Each row is a point. Each copy is the shape, with its points in the same order, turned, moved and blurred by noise. Some copies are also mirrored. Which?

Shape (6 x 3)
[[-45.0 -32.2  -2.9]
 [  4.4   4.1   1.1]
 [  0.9  -8.6  -6.1]
 [ 39.8   6.1  34.0]
 [ -5.6 -34.5   2.5]
 [ 26.8  -0.3  -3.3]]
Copy 1 (6 x 3)
[[ -2.7 -12.5  57.2]
 [  8.2  11.3   1.0]
 [ 17.1   7.6  15.1]
 [ 13.7 -10.5 -41.1]
 [ 22.2 -15.3  27.5]
 [ 27.7  12.0 -11.2]]
Copy 1 is: mirrored
Copy 2 (6 x 3)
[[  1.6   3.4 -57.6]
 [ -2.1  -2.9   4.2]
 [  2.0   9.1  -5.3]
 [-38.6  10.7  38.1]
 [-11.0  25.7 -24.7]
 [ -1.7  12.5  20.6]]
Copy 2 is: mirrored
Copy 3 (6 x 3)
[[-29.1 -33.4 -30.5]
 [  9.3   2.4   7.2]
 [  8.4  -2.0  -6.1]
 [ -5.3  48.2  18.3]
 [-13.8   3.6 -31.0]
 [ 18.9  23.8   2.3]]
Copy 3 is: mirrored
Copy 4 (6 x 3)
[[-53.3 -30.7  -7.6]
 [ -5.6   9.5   4.5]
 [-19.7   5.1  13.0]
 [ 36.2   0.7  25.1]
 [-28.3 -18.1  24.8]
 [ -0.6  15.5  28.2]]
Copy 4 is: mirrored

Shape (10 x 4)
[[-35.6  15.1 -23.6 -23.3]
 [-17.3 -18.1 -33.5 -19.4]
 [  4.0 -23.9   2.3 -16.7]
 [-44.4  14.9  23.4  -3.1]
 [-21.3   3.8 -25.5  -8.6]
 [ 26.0  -2.9 -35.1 -25.8]
 [ -9.5  11.8  19.4  34.6]
 [-22.2   9.8  13.8 -16.9]
 [-39.7   9.9  22.8  -1.2]
 [ -3.2 -25.5 -30.3  -1.6]]
Copy 1 (10 x 4)
[[-37.3   2.4 -30.3  -5.7]
 [-11.9 -20.5 -28.5 -15.4]
 [  2.1 -23.4  14.5 -18.2]
 [-42.4  31.2   8.1 -22.1]
 [-14.2   1.3 -26.5  -8.6]
 [  9.6 -35.6 -19.8  20.4]
 [  6.0  46.3  14.8 -13.3]
 [-26.6   9.6  10.6  -6.0]
 [-34.4  28.1  11.4 -22.8]
 [ 12.8 -17.0 -23.1 -19.9]]
Copy 1 is: mirrored
Copy 2 (10 x 4)
[[ -0.6 -39.3 -20.4 -20.7]
 [ 19.3 -40.1   2.8   4.1]
 [ 32.6  -1.5   3.4   1.9]
 [ -6.6  -1.8  -4.6 -53.0]
 [ -2.0 -30.5  -7.4  -7.2]
 [ 20.0 -18.0 -21.4  37.8]
 [-23.6  26.2  16.2 -18.3]
 [  7.8  -4.2 -12.0 -32.0]
 [ -0.4   0.0  -0.8 -46.7]
 [ 14.2 -28.5  14.3  16.6]]
Copy 2 is: only turned

Shape (9 x 6)
[[  1.9  -5.9   5.8 -15.3 -20.8  -1.7]
 [  1.2   3.4  28.0 -10.1  23.1   1.9]
 [  2.7   8.0  24.9  29.5 -20.5  11.0]
 [-25.2 -17.0  11.1 -12.6  42.3 -56.1]
 [-13.8 -16.4  21.8 -16.7   6.1   5.4]
 [-33.9   3.7  -5.7   5.9  -6.1   5.3]
 [-21.8  -4.0 -79.7   2.7 -20.8   9.6]
 [-21.1 -38.2  12.3  26.7  16.3  10.4]
 [ -2.1   0.6 -18.2  11.1  -8.7  12.7]]
Copy 1 (9 x 6)
[[-14.3 -36.6  -0.3  -1.2   0.5  13.9]
 [ 25.3 -12.8  -7.0  11.0  14.1  10.5]
 [ 16.2 -25.8  18.1 -20.0 -32.8  -5.7]
 [ 12.5  -7.0 -70.8   3.8  14.5 -11.4]
 [ 15.3 -27.9 -14.0  13.5  -2.5  26.5]
 [ 10.0  -9.4 -12.1 -30.0  -5.4  34.8]
 [-58.7  11.9   0.9 -48.7 -11.4  55.1]
 [ 24.4   6.6 -26.0  10.1 -39.7  19.9]
 [ -6.0  -3.6   5.5 -19.9 -19.1  23.7]]
Copy 1 is: mirrored
Copy 2 (9 x 6)
[[ 21.0  -5.7  14.1   7.1   1.4  15.9]
 [ -8.6  25.4   6.7  12.1  22.0  10.5]
 [ 29.0  13.8   2.7 -11.3   3.4 -25.5]
 [-36.0 -25.1  -8.5  38.7  48.9   9.9]
 [ 11.2  11.7   6.7  31.4  12.3  10.9]
 [ 18.7  -3.0 -31.0  15.2  -1.3   5.2]
 [  8.5 -43.5 -42.7  -1.1 -59.7  23.4]
 [ -3.2   9.6  -8.4  43.5  -8.4 -29.3]
 [  7.8  -6.0 -12.7  -4.2 -23.5  -0.3]]
Copy 2 is: mirrored
Copy 3 (9 x 6)
[[ 17.8  -2.4  12.7 -14.8  27.0  -7.4]
 [  3.0 -28.6  17.7  11.3 -11.2  -2.2]
 [ 27.4   1.7  -8.6 -20.6 -11.7 -36.6]
 [-14.5 -38.1 -25.5  10.3   0.0  53.1]
 [ -7.2 -27.6  15.8 -17.5  10.4  -2.8]
 [-17.9  -1.7 -12.1  -8.4  17.7 -21.5]
 [-42.9  59.2 -11.3  -9.6  48.3 -11.0]
 [-26.3  -9.6  -2.7 -37.4 -24.8  -4.5]
 [ -6.0  22.8   3.7  -9.9  12.0 -18.7]]
Copy 3 is: only turned
Copy 4 (9 x 6)
[[  3.9  -7.6  16.2 -20.5  -8.3  -1.0]
 [-10.2   7.0  14.8   7.9  24.9   0.6]
 [  8.9  -4.2 -14.6 -24.0  24.5 -30.2]
 [-31.6  17.9 -17.9  28.9  -1.0  52.8]
 [  9.7   1.8  12.5  12.9  10.8  10.9]
 [  0.6   7.5  -8.5  10.4  -9.9 -20.5]
 [ -5.3 -41.3 -13.0  12.9 -67.0 -31.7]
 [ 16.8 -21.1 -24.0  22.5  24.4  -2.9]
 [ -5.4 -21.5  -4.0  -0.8  -3.3 -30.8]]
Copy 4 is: mirrored

Shape (11 x 8)
[[-33.3  14.8  12.6 -23.4   9.8 -13.6 -18.2 -23.0]
 [  9.4  40.4  11.2 -21.9  -6.4 -36.3 -11.1 -32.6]
 [-12.3  25.5  18.8   4.7   5.4  33.9   2.9  35.8]
 [ -9.1 -16.2 -26.7 -41.8  38.3   2.0   2.5  -7.7]
 [-13.8  10.3 -14.2  25.8   7.2  25.2  24.6  21.6]
 [ 12.0  19.0  47.3  -6.4   4.2 -39.7 -16.7 -34.4]
 [ 16.0  -9.7 -24.1  10.9 -41.8  28.4  -0.3  12.7]
 [ -9.1   5.4   5.4   2.0 -19.2  -4.6   9.0 -13.0]
 [ 10.4  -0.2  18.1 -22.6 -19.6 -10.5   6.5 -39.6]
 [-20.2  26.6   9.5 -11.3   6.4  22.6  27.0  24.2]
 [  3.0 -17.8 -15.0  -0.4 -35.5  -4.6  14.5  27.6]]
Copy 1 (11 x 8)
[[  1.9  -9.8  18.3 -14.5  44.3 -38.9  12.6  11.3]
 [ 38.9 -35.2  -5.5 -15.9  26.7 -42.2   3.4  -0.4]
 [-20.6  28.4 -43.4  -0.8   9.4 -26.8  -2.0  38.1]
 [ -3.3  -5.9  37.9  32.5  10.5  -0.7  16.0  19.2]
 [-40.6  11.7 -25.6   3.1 -24.8 -16.9  -1.5  16.6]
 [ 47.5  -8.8   6.0 -28.4  26.4 -51.8 -27.9  -5.7]
 [-10.7  12.1 -43.2  -6.8  -7.7  25.5  12.2 -20.4]
 [ -0.4   2.5  -7.3 -22.7   7.2 -23.5  10.9 -13.1]
 [ 34.0   4.9   4.7 -14.2  12.6 -29.6  16.5 -32.1]
 [-18.3  13.5 -18.6   1.0  -5.4 -34.5  23.9  32.1]
 [  3.7  11.9 -20.7 -26.8 -23.7  18.1  21.6   4.4]]
Copy 1 is: only turned
Copy 2 (11 x 8)
[[ 13.4  21.7 -17.5  20.3  26.7 -20.4  -5.6 -29.9]
 [ -3.5  -1.4 -38.6  26.1  17.0 -21.3  35.1  -4.1]
 [ 17.0  33.7  27.1 -28.1 -13.2 -18.2   1.7  13.3]
 [-14.8  23.9  -8.3 -10.6  62.2  -3.2 -26.8   5.8]
 [ -7.9  19.7  12.7 -32.6 -17.3  14.7 -18.3   5.3]
 [ 17.3 -27.7 -26.5  13.5  18.3 -34.0  38.3 -27.8]
 [ 16.2  22.1   7.5 -11.9   2.1  56.6  17.1  17.8]
 [ 14.9   5.4 -20.6  -0.3   1.6  12.6   2.3  -7.6]
 [ 28.9  -3.4 -43.0  -3.7  28.3   3.7  20.9  -9.5]
 [ 11.1  34.1   0.3 -28.0 -10.8 -21.0 -16.7  22.6]
 [ 26.0   0.8   3.0   4.0   1.5  36.8  -9.9  32.2]]
Copy 2 is: only turned

Shape (14 x 8)
[[ 19.1 -21.6 -20.2 -27.1  -0.1  24.3 -14.6 -13.6]
 [ 10.6 -29.7  -3.3  15.5  12.9 -17.4   2.4  35.8]
 [-27.2 -18.7  -9.0 -15.1 -37.0   7.1  32.2 -13.6]
 [ -1.8   9.6  18.5 -11.4  20.2  -8.9  -4.1 -11.7]
 [-33.4   6.3  25.3  19.3  24.1  31.1  33.6  -4.6]
 [-30.2  26.4  25.1  -8.4 -15.3  20.6 -34.2  22.7]
 [ 15.8 -15.1   3.7 -22.3 -30.7  -1.2  -2.4  34.0]
 [-23.3 -10.6 -19.2 -28.8 -24.7 -21.0   5.6 -15.3]
 [ 31.4 -10.6  -3.8  18.8   6.6 -34.1 -17.8 -17.2]
 [-14.0 -22.2 -25.3   9.5 -39.0  -6.7   2.9 -22.5]
 [-17.2  28.6  45.2  25.9  -8.4 -33.5  21.2  12.5]
 [ 31.8  -9.5 -23.5 -38.8  11.8   4.3  -9.5  43.3]
 [ 22.9 -18.4 -10.8  -2.1  -4.0   4.5  -2.2  39.1]
 [ 11.4  24.3 -23.8 -17.0   4.5  18.4  -7.3   4.1]]
Copy 1 (14 x 8)
[[ -3.6 -10.9 -31.3 -14.4 -30.4  37.0   4.9   7.7]
 [ 10.5  18.1 -14.7  19.2 -24.4 -18.5   1.2 -22.5]
 [ -3.5  -7.8   7.7 -23.8   3.0 -13.1 -29.4  41.3]
 [ 12.6  13.4 -31.2   6.1  22.1  11.3   9.3  11.2]
 [  2.9  34.3  31.5   9.7  17.3  18.1  14.1  37.6]
 [  7.6 -39.2 -13.6  43.2  17.4  13.5  21.1  29.3]
 [ 12.6 -20.7 -19.7  27.6 -19.7  -4.9 -34.0  -2.9]
 [  3.8 -25.4 -26.7 -28.9   3.7 -14.8 -12.1  24.8]
 [-18.9   9.5 -44.2  -0.1  16.9   2.0   8.7 -47.0]
 [-27.4 -22.0  -5.7 -30.3   0.9 -12.0 -12.6  -2.5]
 [  9.0  12.9   5.0  36.8  62.2 -17.1  -8.6  -0.7]
 [ 43.6 -11.0 -32.3  12.8 -45.4  19.4  -0.1 -15.0]
 [ 16.5  -9.0 -13.8  25.3 -31.8   2.6  -8.0 -20.1]
 [ 28.7 -21.0  -8.6  -6.5  -2.5  36.9  13.2  -3.3]]
Copy 1 is: mirrored
Copy 2 (14 x 8)
[[-23.6  -7.5 -11.3 -18.7 -40.7 -12.7  -0.7  29.5]
 [  6.7  19.9   8.3 -27.5   3.4 -21.1  23.8 -24.6]
 [-12.6 -14.5 -13.8 -22.6 -13.7 -33.4 -57.2 -10.7]
 [ -2.8 -25.4  -1.5  -2.1   1.1  24.2  -2.3   1.7]
 [ 24.0  20.8  -9.4 -27.0   0.3  35.0 -46.3 -17.6]
 [ 10.2  -4.5 -59.3  15.8 -20.5  12.0 -10.3 -25.5]
 [-28.7   6.4 -36.6 -19.8  -0.4 -34.3   8.3 -11.7]
 [-23.6 -33.1   2.5  -5.9 -19.2 -30.8 -32.8 -16.4]
 [ 11.2 -19.2  24.7   0.0   7.2 -21.9  26.5  13.0]
 [  1.6 -13.7   7.4  -2.5 -21.4 -51.9 -39.4   6.1]
 [ 21.5  -5.7 -11.9   8.5  52.6   5.3 -24.6 -33.3]
 [-53.4  16.2 -11.3 -15.9 -25.1 -10.6  37.2 -13.5]
 [-14.2  26.3 -10.7 -18.7 -10.8 -25.1  23.1 -11.2]
 [-30.3  12.0 -10.2  15.6 -22.5   3.3  -5.2   9.1]]
Copy 2 is: mirrored

Shape (13 x 9)
[[-19.7  19.8 -16.0 -13.7   7.0 -19.0  -0.8 -11.8  18.7]
 [-30.0   5.1 -27.6 -36.3 -18.6 -34.2  11.1 -46.9 -18.0]
 [ -8.7 -42.3   6.3   7.2   7.0 -23.1  26.6  20.6  38.9]
 [  4.1  -2.3  23.9   9.7   9.8   6.7  27.8 -18.3 -15.6]
 [ 54.8  24.8   5.7   1.3  -2.4   0.3  28.3 -22.2  -3.6]
 [-13.1  22.9  21.5 -25.2 -19.0 -22.2 -21.2 -28.3  -8.3]
 [ -9.2  33.1 -40.0 -37.2  19.7 -52.3  18.7  12.3  20.8]
 [-28.6 -35.9  10.5 -32.8 -17.3  23.3 -20.9   0.7 -15.3]
 [-10.9 -15.5  18.5  21.6 -30.4  16.9  -5.0   9.9 -13.6]
 [-17.8  33.2   2.0 -31.1 -32.6 -23.6   8.6 -23.3   8.0]
 [ -8.3 -46.4   6.4   4.3  -7.1 -20.0 -17.8  15.1   3.7]
 [ 12.9 -15.1  11.6 -20.8  10.1   2.9  30.4  22.2 -22.4]
 [  4.5  -8.3  19.7   4.8  -3.8  -3.9  23.5  -1.3 -23.8]]
Copy 1 (13 x 9)
[[ 16.0   6.8  -8.5  21.4 -11.2   3.0 -25.8  -1.6  -0.7]
 [ 71.7  -8.6 -17.9   2.2  -5.5 -12.2 -20.1   4.9  20.0]
 [-26.9 -28.5 -22.4 -32.4 -10.5   3.2 -36.1  20.5 -25.9]
 [ 10.6 -17.9  10.7 -18.8  -4.4  13.3  25.9  17.9 -19.4]
 [  8.3   8.7 -25.9  10.4  17.1  21.5  47.6  22.7 -23.0]
 [ 40.4   5.6  -0.5  12.5 -15.1 -40.2   8.0 -13.9 -12.6]
 [ 22.4   9.8 -25.9  32.5  24.4  20.3 -58.2  -3.8 -16.7]
 [ 11.1 -16.1  -2.7 -47.5 -20.8 -20.3   1.5 -41.4  12.7]
 [-17.8 -24.5   8.0 -22.2  -6.0 -28.7  24.0  -0.2  14.6]
 [ 39.4 -17.5 -21.0  32.9 -10.1 -23.5   0.8  -9.1  -5.1]
 [-16.8  -2.9 -12.5 -46.6  -6.7 -31.1 -22.2   4.8  -3.9]
 [ -0.2 -18.3  -4.2 -32.5  29.8  16.6   8.3 -12.6 -22.9]
 [  4.8 -20.4   8.9 -23.3  11.3  -0.3  19.8  12.6 -15.0]]
Copy 1 is: mirrored
Copy 2 (13 x 9)
[[ 16.9 -16.5 -19.5  24.0  -0.7   1.6 -18.5  -7.3  -8.8]
 [ 56.6 -10.2 -25.4  17.5 -29.8  23.6  14.5  15.6 -33.5]
 [ -4.7  17.9  -6.9  69.3  46.4 -17.3   9.9   7.2 -11.6]
 [-19.6  24.8   6.2  21.8 -10.6  16.2  26.6 -14.5  -6.9]
 [ 10.5  41.1  11.6   3.3 -13.5  17.3   5.1 -16.9  36.2]
 [  5.5 -14.9 -22.6   2.2 -33.4   3.2   3.3  30.2   1.9]
 [ 55.9 -38.1 -14.6  39.2  22.3  26.3 -20.2 -18.6  12.8]
 [ -9.3   0.1  11.9  -0.6   7.9  -1.6  -2.9  39.9 -57.2]
 [-28.5  22.0 -18.9 -10.1  20.0  -7.5  20.7  13.5 -26.3]
 [ 24.7  -0.9 -39.9  12.1 -16.3  27.5 -13.0  18.0  -1.2]
 [ -2.1  -1.4   2.0  25.3  34.4 -30.1  28.1  26.5 -25.5]
 [ -7.3  11.3  27.6  16.8  29.8  32.6  19.8   2.9  -5.4]
 [-13.2  17.8   2.1  15.0   7.7  16.3  32.4  -1.5  -5.9]]
Copy 2 is: only turned
Copy 3 (13 x 9)
[[  8.0  -3.5 -28.6 -10.3  16.1  20.9   5.5 -17.3   1.9]
 [ 10.4  18.8 -20.0 -48.8  25.5  -6.4   0.0  -7.0  43.3]
 [ 16.9  27.0   6.1  28.2 -27.7   7.2 -28.7 -33.2 -15.2]
 [ -5.4   0.6  17.6  13.0  25.1 -14.7   4.4  12.8 -10.5]
 [-10.9 -33.4  23.6 -15.2   5.1 -25.8  32.7  -9.2 -23.0]
 [ -6.0  -1.2 -11.1 -24.2   3.0  24.2  17.8  29.6  24.8]
 [-14.7   7.2 -28.3 -32.4   9.2  35.4  17.2 -70.7   2.3]
 [  0.7 -11.2  12.4  -0.9  13.4  27.5 -53.9  24.7  33.8]
 [  5.4 -16.8   8.4  37.9  -4.1  -2.6 -13.5  22.5  26.9]
 [ 15.5   0.8  -3.9 -27.5   7.2  22.8  33.0  -1.5  29.9]
 [ -6.4  11.8  -9.0  18.6 -28.4   5.7 -42.7   1.0  10.4]
 [-26.3  -1.3  40.7   8.5  16.3   4.7 -18.7 -20.5   2.2]
 [-17.4   5.0  21.7  16.7  13.6 -15.6  -0.5   2.4   8.0]]
Copy 3 is: mirrored
Copy 4 (13 x 9)
[[  1.7  13.9   8.4   9.5 -20.2 -33.8  22.8 -16.9 -20.5]
 [ 14.5 -26.3  -5.5  -6.5  12.3 -21.3  44.3 -42.2  -2.5]
 [ 29.7  79.4 -15.6   0.3  -5.6 -10.9  -6.4 -16.6  -5.7]
 [-12.2  24.9  -4.9 -37.7 -20.0  18.6   7.0   1.4   8.3]
 [-43.3  24.7  11.5  -1.0 -45.3  21.6  20.4 -27.6  26.2]
 [ -8.0 -11.2  19.4   9.7  13.8 -15.2  25.8  11.7  14.3]
 [ -6.3  11.1 -31.3  45.9 -29.5 -45.3  26.7 -35.9 -31.4]
 [ 51.5  -8.0   9.2  -4.1   2.7   7.7 -22.3   6.4  17.0]
 [  8.8  24.7  29.4 -10.4   9.9  31.0 -20.5   1.6  -6.1]
 [  2.6  -3.6  13.9  19.4   3.5  -4.8  49.9 -11.8 -10.6]
 [ 23.8  40.7   2.8  -0.4  18.2 -12.7 -26.4 -13.5  13.8]
 [  2.9  23.9 -31.9  -1.0 -28.7  25.6 -15.6 -11.1  10.7]
 [-11.9  22.2  -7.9 -19.4  -5.1  23.8  -2.2  -8.0   5.4]]
Copy 4 is: mirrored

Shape (15 x 11)
[[ -4.5   9.0  19.3 -22.1   3.9   3.0 -16.7  10.8 -38.9  14.6  -6.6]
 [-15.5 -36.3 -12.2  29.0  29.7  20.0 -24.8  -2.5   2.0  35.3  -4.4]
 [-14.3  -4.6   8.7  26.2 -16.6  -7.3 -14.6  -8.6   2.6   7.7   7.3]
 [-12.0   3.8 -27.9  -9.3   7.0  14.1  22.7  16.1   7.4  -3.8  -5.8]
 [ -7.7  -3.8   4.5  -0.6  -8.7   8.7 -52.8   9.5  11.6  15.2 -22.9]
 [-25.3   8.6  -2.1   5.4 -14.2  28.6  -4.6   4.2   9.5 -11.4  11.8]
 [  7.0  34.6  40.6  25.1  36.9 -11.0  22.6  19.4  -2.3  11.5  -6.6]
 [ 29.2  23.1  30.6 -21.9  -1.8  -7.8  -8.7  16.3   7.0   1.5  44.2]
 [ 26.1  14.6 -13.6  23.4 -11.3  26.6 -43.8   8.0 -24.0  16.7  29.4]
 [-15.5  12.0  12.3 -30.9  29.2  -9.0  36.9  -4.9 -33.4 -14.4   8.9]
 [-44.9  21.0 -17.2  -7.3 -35.6 -46.6 -41.2  11.2  42.4 -28.2 -41.8]
 [  7.0 -31.6  19.0   7.0  18.4  -0.9   9.2  46.7  -1.2   7.2 -14.9]
 [ 17.4   8.2  22.4  28.8 -22.7  -7.0  18.6 -22.2  25.9  28.1  -5.5]
 [-14.8  16.0   3.2  -9.6 -10.1 -16.0  -1.0   8.0   2.5 -23.4  -7.3]
 [-30.5  10.7  21.6   3.7 -22.8 -31.3   4.9  19.9  -6.2  48.0 -16.0]]
Copy 1 (15 x 11)
[[ 27.7   8.9  -3.0  17.0  20.6  12.6   4.3   6.5 -21.7 -36.2   2.2]
 [ 42.7  28.0  30.2  -7.6  29.7 -13.2  -3.3 -17.7   2.3   9.5 -49.7]
 [ 26.3  31.4   9.5  -8.0   7.8 -11.6  28.8 -10.0  23.4 -15.3  -6.5]
 [-12.7 -18.0  20.9  26.9   8.1   1.0  10.3 -15.6   4.8   3.5 -20.6]
 [ 43.4  38.9  15.2  25.3   6.9  15.2   5.8 -18.3 -13.2   6.4   5.3]
 [  4.6   5.6  10.1   6.5   8.2  -3.9  52.7 -28.5  -7.0  -3.7  -8.6]
 [ 26.8  -1.6  11.4  20.2  -3.5 -26.0  27.7  60.5   5.2 -16.6 -22.8]
 [ 28.5 -20.1 -29.1   3.2   7.9 -24.0  22.7  17.9  -0.2   3.7  39.6]
 [ 29.1  30.8   9.1  11.6  67.1 -15.2  29.9  -5.9   1.0   1.7  16.8]
 [-15.7 -36.3   8.1 -15.3   4.4   5.2   9.7  25.6 -11.8 -43.2 -16.7]
 [ 25.6  27.6  54.3  34.4 -54.8  31.4  16.0 -36.1  23.1 -13.3  39.5]
 [ 13.1   8.8   5.1  25.8  -3.9 -42.4 -14.6   1.9 -12.8  -7.5 -31.2]
 [ 18.1  30.0 -24.0   7.9 -10.4 -13.6  39.9  23.1  44.1  16.1 -21.6]
 [  0.6   4.0  22.1   8.9 -14.7   7.4  20.5   2.0   0.9 -20.0  15.4]
 [ 45.5  13.4 -13.0  45.0 -13.6   1.5   9.3  -1.7  34.1 -47.2 -17.8]]
Copy 1 is: mirrored
Copy 2 (15 x 11)
[[-19.6  -7.6  10.6   2.8  -8.7  30.8  -3.8  -9.5  -7.8  10.3  33.6]
 [ 30.2 -16.8 -28.9 -19.3  26.5   2.6 -12.3 -56.6   6.0  -8.0  28.4]
 [ 23.0 -23.0  -0.4 -16.0  10.7   9.0  -1.7 -16.5 -11.4  -2.5 -19.4]
 [  7.5  29.0  -4.6  -7.0  17.9  -3.8 -28.0   7.4   4.5 -26.4  19.7]
 [ 25.9  -7.5   6.5   2.5   0.4  15.0  12.8 -43.5 -29.5 -13.5  10.8]
 [  8.9  15.7   0.2 -36.5   7.8   5.8   1.8   2.6 -10.1 -22.3  -4.7]
 [  1.1  13.5 -11.7  25.0   9.6  49.3  12.8  -5.1  53.8  13.1 -10.5]
 [-11.1  20.2 -23.1   5.1 -56.0  19.8  -3.1  -3.4   1.8   9.5 -21.7]
 [-17.2 -26.9   9.9 -26.8 -30.2  11.0 -15.9 -46.0   1.1 -29.4  -9.4]
 [-10.2   9.6 -21.7   1.0   1.1  20.8 -18.1  45.1  24.2  12.5  34.9]
 [ 62.5  -0.1  14.3  35.9  14.6  21.2  10.9  24.4 -61.6 -48.0 -15.4]
 [-16.0  17.2 -23.0  29.1  26.5  -4.8   5.1 -32.5   3.0  13.2  10.2]
 [ 38.9   6.2  23.1  -9.5   4.4   7.9 -10.0 -17.6  20.0  27.6 -32.0]
 [  9.4   6.0   0.7  11.5  -0.1  15.0   1.6  24.5 -11.9 -18.0  -7.9]
 [  9.4   1.6  14.6  17.7  28.2  50.9 -23.2 -16.5 -21.2  28.6 -14.8]]
Copy 2 is: only turned
